Rows are points. Any point is a mix of the corners, with weights that add up to 1. It lies inside the corners' shape when no weight is negative. Say inside or outside, and name the corners with a negative weight.

Corners:
(1): | -0.5 | -1.5 |
(2): | 10.1 | -3.7 |
(3): | -2.1 |  3.6 |
Points:
| -1.6 |  3.2 | -> inside
| 0.0 | 1.9 | -> inside
| -0.2 | -1.1 | -> inside
|  4.3 | -4.4 | -> outside (3)
| -1.6 |  3.1 | -> inside
|  2.8 | -0.4 | -> inside
|  8.5 | -3.9 | -> outside (3)

Corners:
(1): | -0.3 |  0.5 | -4.0 | -4.0 | -0.8 |  5.7 | -5.2 | -2.9 |
(2): |   5.5 |  -0.3 |   5.9 |  -0.8 |   8.3 |   2.0 | -11.0 |  -4.2 |
(3): |   6.1 | -11.3 |  -1.8 |  -1.1 |   1.6 |   0.0 |   1.1 |  -4.3 |
(4): | -1.4 | -5.9 | -1.4 |  6.8 |  1.9 | -5.2 | -4.3 |  4.4 |
(5): |  1.9 | -4.1 |  2.2 |  0.5 | -7.1 | -3.1 | -7.9 |  0.3 |
(6): | -1.2 | -3.3 |  5.0 | -2.4 | -5.1 |  4.5 | -1.7 | -3.2 |
(7): |  3.9 | -0.3 | -8.0 |  5.3 | -1.3 |  6.6 | -2.8 | -4.1 |
(8): |  1.5 |  3.6 |  4.5 | -4.1 |  3.2 | -5.6 | -2.9 |  1.3 |
(9): |  5.9 | -0.6 | -7.3 |  8.5 |  0.1 |  8.6 | -0.6 |  6.0 |
Points:
|  1.9 | -1.1 | -1.1 | -1.5 |  1.1 |  3.6 | -5.4 | -2.6 | -> inside
|  4.7 | -4.4 | -3.2 |  7.7 |  0.9 |  4.4 | -3.9 |  1.4 | -> outside (1, 8)
|  1.6 | -3.5 |  2.7 |  0.0 |  0.5 | -1.4 | -4.9 |  1.0 | -> outside (7)
|  3.9 | -1.6 | -4.3 |  3.0 |  2.8 |  2.9 | -2.0 |  1.4 | -> outside (5, 6)
|  0.7 | -2.2 | -3.1 |  1.1 | -1.4 |  1.8 | -2.7 |  0.1 | -> outside (2)
|  4.6 | -3.9 | -3.3 |  1.5 |  3.6 |  1.3 | -2.7 | -2.1 | -> outside (5, 6)
|  1.0 |  1.7 |  3.7 |  1.3 |  0.7 | -1.5 | -6.5 |  1.5 | -> outside (1, 3)
|  2.5 | -1.3 | -0.8 |  2.1 | -0.3 |  3.0 | -2.5 |  1.3 | -> inside

Corners:
(1): |  6.9 |  3.2 |  2.2 |  4.0 |  9.9 |  1.6 |  6.5 | -2.7 |  3.2 | -3.2 | -1.5 | -1.1 |  5.1 | -1.4 |
(2): |  -3.0 |  -0.3 |  -0.9 |   2.2 | -10.5 |   2.4 |  -6.2 |   7.6 |  -3.0 |   0.0 |  -6.6 |   1.4 |  -2.5 |  -6.8 |
(3): | -5.5 | -2.9 |  1.2 | -5.9 | -1.4 |  5.1 | -4.3 |  3.5 |  1.1 |  4.2 |  0.9 | -2.1 | -1.8 |  0.9 |
(4): |  2.6 | -4.2 |  0.3 | -6.3 | -0.5 | -1.4 |  4.4 |  2.2 | -0.1 | -4.6 |  5.1 | -0.7 |  1.5 | 10.1 |
(5): | -1.6 |  2.0 |  0.3 | -6.1 |  7.4 | -2.1 |  7.9 |  0.7 |  3.8 | -2.3 |  5.5 |  2.1 |  0.1 |  5.8 |
(6): |  5.2 | -1.0 |  1.6 | -0.3 |  0.7 | -3.8 |  5.5 |  1.4 |  7.3 | -4.0 |  3.7 |  2.1 |  3.7 |  4.7 |
(7): |  -3.3 |   0.4 |  -0.3 |   6.0 |  -6.2 |   5.6 |  -1.4 |  -0.7 |  -7.8 |   6.6 | -10.1 |   2.5 |  -0.3 |  -3.9 |
(8): |  9.0 |  2.6 |  0.6 |  0.4 |  0.4 |  2.4 |  8.1 | -0.9 |  2.3 | -2.2 |  8.0 |  1.5 | -0.8 |  0.6 |
(9): |  0.6 | -6.8 |  2.3 | -8.0 | -1.3 |  0.7 | -2.3 |  3.6 | -1.2 |  2.5 | -0.9 |  1.5 | -4.2 |  1.0 |
(10): |  1.6 | -5.7 | -5.2 | -2.6 | -2.9 |  3.1 | -4.5 | -1.7 | -0.9 |  2.2 | -4.6 |  4.9 | -1.2 | -7.1 |
(11): |  -3.2 |   2.0 |   1.3 |   1.0 | -10.3 |  10.3 |  -9.4 |  -1.2 |  -4.6 |   3.9 |  -9.4 |   4.8 |  -3.0 |  -8.7 |
(12): | -0.1 |  2.4 |  4.4 |  0.3 |  6.1 |  1.5 | 10.4 | -2.3 |  3.8 | -3.7 |  3.0 | -0.9 |  6.0 | -2.8 |
(13): |  0.9 | -5.9 |  3.0 | -8.5 |  3.0 | -4.9 | -0.1 |  1.6 | -1.6 | -1.8 | 10.2 |  0.1 |  2.2 | 10.0 |
(14): | -5.8 | -7.5 |  1.5 | -5.1 | -3.1 |  0.7 | -4.8 | -1.1 |  1.6 | -3.1 |  3.8 |  0.3 | -5.2 |  3.4 |
(15): |  2.4 |  4.0 | -1.6 |  1.8 | -8.9 |  3.0 | -0.9 | -1.4 | -5.0 |  4.5 | -7.6 | -0.3 | -1.5 | -5.8 |
Points:
|  2.2 |  0.5 |  1.5 | -2.6 | -0.2 |  2.9 |  2.9 |  1.0 |  1.6 | -1.4 |  2.5 | -0.5 | -1.3 |  0.7 | -> outside (6, 7, 10, 13)
|  1.8 |  0.2 |  0.7 | -0.6 | -0.9 |  1.6 |  2.0 |  0.3 |  0.3 |  0.2 | -0.6 |  1.3 |  1.2 | -0.7 | -> outside (14)
|  0.5 | -2.9 |  1.0 | -4.0 |  0.1 |  1.0 |  0.8 |  0.3 |  0.6 |  0.0 |  1.4 |  0.8 | -0.8 |  1.9 | -> outside (2)
|  0.9 | -2.1 |  1.3 | -2.8 |  0.6 |  0.4 |  0.0 |  0.2 | -0.6 | -0.6 |  1.8 |  0.9 |  0.8 |  1.8 | -> inside
|  0.5 |  1.1 |  0.4 | -1.5 | -1.4 |  2.6 |  1.0 | -0.6 | -0.5 | -0.4 |  0.1 |  0.4 |  0.2 | -1.0 | -> outside (6, 7, 9)

Corners:
(1): |  3.0 |  1.8 |  4.0 | -1.3 |  3.5 | -1.1 |  1.6 | 15.8 | -1.1 |  0.6 |  1.7 |  4.6 | -2.9 |  2.4 | -2.5 |  2.1 |  1.3 | -6.7 | -5.2 |  0.3 |
(2): |  0.4 |  0.4 | -4.2 |  2.0 | -2.2 |  4.5 |  2.5 | -3.8 |  1.5 |  0.1 | -0.8 | -1.8 |  9.3 |  4.4 |  4.5 | -0.1 |  1.7 | -1.3 |  2.5 |  3.6 |
(3): |  5.0 | -2.1 | -2.3 |  1.8 | -2.1 | -1.3 |  0.3 | -1.6 | -4.6 | -6.7 | -0.4 |  3.0 | -3.3 |  1.6 | -2.5 | -1.4 | -2.5 |  1.7 |  1.2 |  5.0 |
(4): | -6.3 |  5.0 |  1.0 | -2.8 | -0.6 | -4.5 |  0.9 | -0.5 | -1.8 |  0.5 |  0.2 | -0.4 | -3.4 |  3.8 |  0.3 |  2.5 |  1.1 | -1.5 | -3.3 | -1.4 |
(5): |  0.2 | -0.8 |  5.6 | -3.2 |  2.7 |  3.3 |  0.8 | -3.6 | -0.5 |  2.3 | -2.4 |  2.0 | -4.1 |  7.0 |  1.0 |  6.2 | -0.7 | -2.5 |  2.1 |  5.9 |
(6): | -2.2 |  2.1 |  2.9 |  2.2 | -2.1 |  6.8 | -3.4 | -3.4 |  1.4 |  2.9 | -0.3 | -0.6 |  1.2 |  3.2 | -2.6 | 10.4 |  2.7 |  1.2 |  2.1 | -4.2 |
(7): |   5.3 |   3.6 |  -2.1 | -10.1 |  -2.3 |  -1.3 |   5.2 |  -3.2 |   1.0 | -15.1 |  -8.2 |  -0.3 |   4.1 |   5.3 |   5.0 |  -7.0 |   3.4 |  -2.8 |   0.1 |   5.6 |
(8): | -5.9 |  8.9 |  4.4 |  1.2 | -1.3 |  5.0 |  7.3 |  1.2 | -1.6 |  1.0 |  0.6 | -0.3 |  2.1 |  5.5 | -5.9 |  1.1 |  0.0 | -0.1 | -2.5 |  0.4 |
(9): |  2.7 |  0.3 |  7.7 |  2.0 | -0.1 |  5.8 | -0.4 | -3.5 |  0.9 | -2.2 | -0.2 |  5.3 | 18.7 |  2.5 |  4.6 | -2.0 |  0.7 | -4.5 | -5.3 |  2.7 |
(10): | -4.7 | -0.6 | -4.1 |  6.3 | -2.8 |  6.2 |  0.4 | -0.9 | -2.2 | -2.4 | -5.5 | 10.6 | -2.2 |  1.8 | -4.6 |  4.3 | -5.5 | -2.4 | -1.4 | -0.9 |
(11): |  3.4 | -2.4 | -0.5 | -0.8 | -3.8 |  4.2 |  0.1 | -1.1 |  2.0 |  1.1 | -0.3 | -0.3 |  1.1 |  0.7 | -0.1 | -2.4 |  4.4 |  2.9 | -3.6 |  6.1 |
(12): |  4.5 | -1.7 | -0.9 | -7.1 |  4.3 | -0.9 |  0.2 |  1.1 | -1.0 | -0.8 | -3.2 |  9.5 |  0.5 |  4.7 | -1.2 | -2.6 | -2.3 |  2.4 | -1.3 | -3.9 |
(13): | -0.2 | -3.4 |  0.5 |  3.4 |  2.5 | -1.2 | -4.3 |  4.2 | 14.0 |  2.7 |  4.0 |  4.9 | -2.8 |  1.7 | -2.0 |  1.4 | -1.4 |  3.7 | -1.5 | -8.0 |
(14): |   2.8 |  -5.8 |  -2.2 |   5.9 |   2.3 |   0.2 |   2.0 |  -0.6 |  -3.0 |  -5.8 |  -5.1 |   8.6 |  -1.8 |  -0.2 | -14.5 |   1.2 |   0.9 |  -0.3 |  -0.5 |   3.2 |
(15): |  0.3 | -5.9 | -3.9 |  6.7 | -6.9 |  5.8 | 12.2 | -3.1 | -0.6 | -1.3 |  1.0 |  5.9 | -5.7 | -5.7 | -9.9 |  3.3 | -3.4 |  1.1 | -2.0 |  3.0 |
(16): |  -0.6 |   7.3 |   7.4 |   4.7 |   6.8 |   0.1 |  -6.2 |  -3.0 |  -0.4 |  -1.5 |  -4.2 |  -1.6 |  -0.9 | -12.4 |   3.0 |   5.4 |  -0.3 |  -6.1 |   0.1 |   6.6 |
(17): |   1.2 |   6.4 |   5.3 |   3.8 |  -3.7 |   2.8 |   4.5 |  -2.5 |  -5.6 |  -0.8 |  -1.8 |  -1.9 |   1.7 |  -2.4 |  -5.0 |  -1.3 |  -1.3 | -10.0 |  -2.9 |   6.6 |
(18): | -7.1 | -3.3 |  2.2 | -2.5 |  4.6 |  0.7 | -3.1 |  0.5 |  1.5 |  1.7 |  1.1 | -2.0 | -1.1 |  2.8 | -1.7 |  1.1 | -7.4 |  3.0 | -2.9 | -5.0 |
(19): |  3.5 | -2.8 | 18.2 |  3.2 | -1.0 | -8.6 | -3.3 |  3.9 | -3.2 |  4.1 | -9.1 |  0.1 | -3.0 | -5.6 | -0.9 | -0.1 | -4.1 |  3.2 | -1.9 | -6.6 |
(20): |  2.8 | -3.3 |  1.2 |  0.7 |  2.6 |  0.7 | -1.8 |  4.7 | -1.4 | -3.4 |  1.2 |  2.5 | -1.8 |  2.6 |  3.2 | -6.6 |  2.6 |  1.3 |  0.4 | -7.4 |
(21): |  -1.6 |   2.2 |   6.9 | -16.3 |   1.9 |  -7.1 |  -1.9 |   6.9 |   3.1 |   4.0 |   4.1 |  -2.0 |   2.0 |   6.2 |  -0.7 |  -2.2 |   3.3 |   2.1 |   1.9 |   5.4 |
Points:
|  1.5 | -0.7 |  4.5 |  1.3 | -0.2 |  0.8 | -0.5 |  1.9 |  0.7 |  1.8 |  1.4 |  0.2 |  1.3 | -1.7 | -1.0 | -0.4 | -0.4 |  1.4 | -1.6 | -1.4 | -> outside (4, 5, 7, 10, 14)
|  0.2 |  0.2 |  0.4 |  0.1 |  0.4 |  0.0 |  0.3 | -1.6 | -1.0 | -2.1 | -2.0 |  1.9 | -2.1 |  1.3 | -1.8 |  0.7 | -1.3 |  0.3 |  0.8 |  0.6 | -> outside (1, 9, 11)
|  0.4 |  0.2 |  0.5 | -0.2 |  0.6 |  1.8 |  1.1 |  1.2 |  0.7 | -1.0 | -0.3 |  3.2 | -0.2 |  2.1 | -2.4 |  1.0 |  0.0 | -1.2 | -1.4 |  1.1 | -> outside (19)
|  0.0 |  0.7 |  1.8 |  0.6 | -0.1 |  1.4 |  1.4 |  0.3 | -0.5 | -1.9 | -2.0 |  3.2 |  0.4 |  1.8 | -2.0 |  0.8 | -0.9 | -1.2 | -1.0 |  0.2 | -> outside (11)
|  1.0 |  0.0 |  3.9 | -1.0 |  1.9 | -1.2 | -1.3 |  1.4 |  0.2 | -0.5 | -2.4 |  1.9 |  1.3 |  1.2 |  1.1 | -0.5 | -0.4 | -0.1 | -1.2 |  0.8 | -> outside (6, 15, 17)
|  1.1 |  2.6 |  7.0 | -4.2 |  3.1 | -1.4 | -2.4 |  2.3 |  0.0 | -0.4 | -4.5 |  3.8 |  1.6 |  1.9 |  0.6 | -1.0 | -4.6 | -1.3 | -2.8 |  1.7 | -> outside (2, 4, 6, 14, 15, 20)
